Each row is a point. To make a cloud, some directions were put in groups of two or more. Within a group, all points are equally far from the middle, so they leave a hole (a ring in 2 directions, a hollow ball in 3). The other directions are filled evenly. Then the cloud was stretched, turned, moved and blurred a little. How many holes are there, and how many directions does each take, smallest first?
In the rows, zero is written as 128.

Cloud (13 x 2):
[[102 165]
 [136 116]
 [102  72]
 [176 152]
 [ 75 125]
 [116 150]
 [103  90]
 [ 83 108]
 [107  86]
 [162 162]
 [186 145]
 [165 175]
 [ 88  96]]
Holes: 0

Cloud (14 x 2):
[[175 146]
 [138 131]
 [135  63]
 [ 57  94]
 [ 64  99]
 [150 140]
 [ 93  90]
 [106 124]
 [136 132]
 [128  78]
 [147 168]
 [102  58]
 [ 93 122]
 [118 111]]
Holes: 0

Cloud (21 x 3):
[[146 109 107]
 [117 131 140]
 [ 66 165 174]
 [ 89 165 105]
 [142 123 162]
 [ 83 127 158]
 [150 152  83]
 [185 125 108]
 [130 110  99]
 [123 147  93]
 [ 76 128  82]
 [ 66 138 119]
 [ 75 198  73]
 [116 180  92]
 [167 103  74]
 [160 169  96]
 [ 48 184 180]
 [127 157 127]
 [134 108 147]
 [154 153 133]
 [106 171 121]]
Holes: 0

Cloud (20 x 3):
[[137 163 153]
 [130 136  98]
 [137 112 124]
 [102 153 156]
 [ 82  96 115]
 [ 85 114 128]
 [123  95 185]
 [152 126 202]
 [159  60 195]
 [ 80 174 139]
 [149 115  86]
 [181  96 167]
 [ 78 157 121]
 [104 184 156]
 [119  82 165]
 [ 85 172 170]
 [128  98 145]
 [152  95  80]
 [173 127 149]
 [166 176 111]]
Holes: 0

Cloud (30 x 4):
[[106 138 102 210]
 [185 140 115 162]
 [185  91 110 113]
 [161  74  93  87]
 [ 72 142 126 148]
 [139  95  89 131]
 [146 142 181 142]
 [112  96  81 119]
 [131 146  80 172]
 [157 150 133  75]
 [ 87 136 105 184]
 [ 84 119  78 135]
 [179 127 109 132]
 [158 171 162 138]
 [118  79 125 158]
 [ 71 162 136 150]
 [189 132 185 134]
 [207 131 178 144]
 [113 149  61 107]
 [145 141  82 121]
 [130 151  76 153]
 [119 104  77 115]
 [137 116  91 172]
 [113  77 146 136]
 [140 103 114 201]
 [110 107 140 180]
 [178 167 131 144]
 [164 134 195 165]
 [169  79 121 190]
 [118 181 163 147]]
Holes: 1 (2)

Cloud (31 x 4):
[[ 80 146  89 127]
 [ 92  64 161 100]
 [128 135  88  91]
 [130 169 105 103]
 [132 140 200  99]
 [123  85  76 166]
 [154  82 188 133]
 [ 90  80 126  89]
 [162 106 179 139]
 [ 97 145 175 121]
 [146 115 135 192]
 [161 150 174 128]
 [139 153 180 147]
 [ 97  58 115 140]
 [157  93  93 124]
 [109  99 196 124]
 [ 97 162 163 125]
 [ 74 137  66 152]
 [155 149 120 186]
 [ 90 183 146 157]
 [179 139 138  85]
 [115 149 185 145]
 [135 176 152 183]
 [159 158 177  98]
 [151 132  80 142]
 [103 150 152  87]
 [166 124 128 158]
 [152 116 190 139]
 [ 70  89  96 165]
 [125 194  95 145]
 [148  66  99 112]]
Holes: 1 (3)
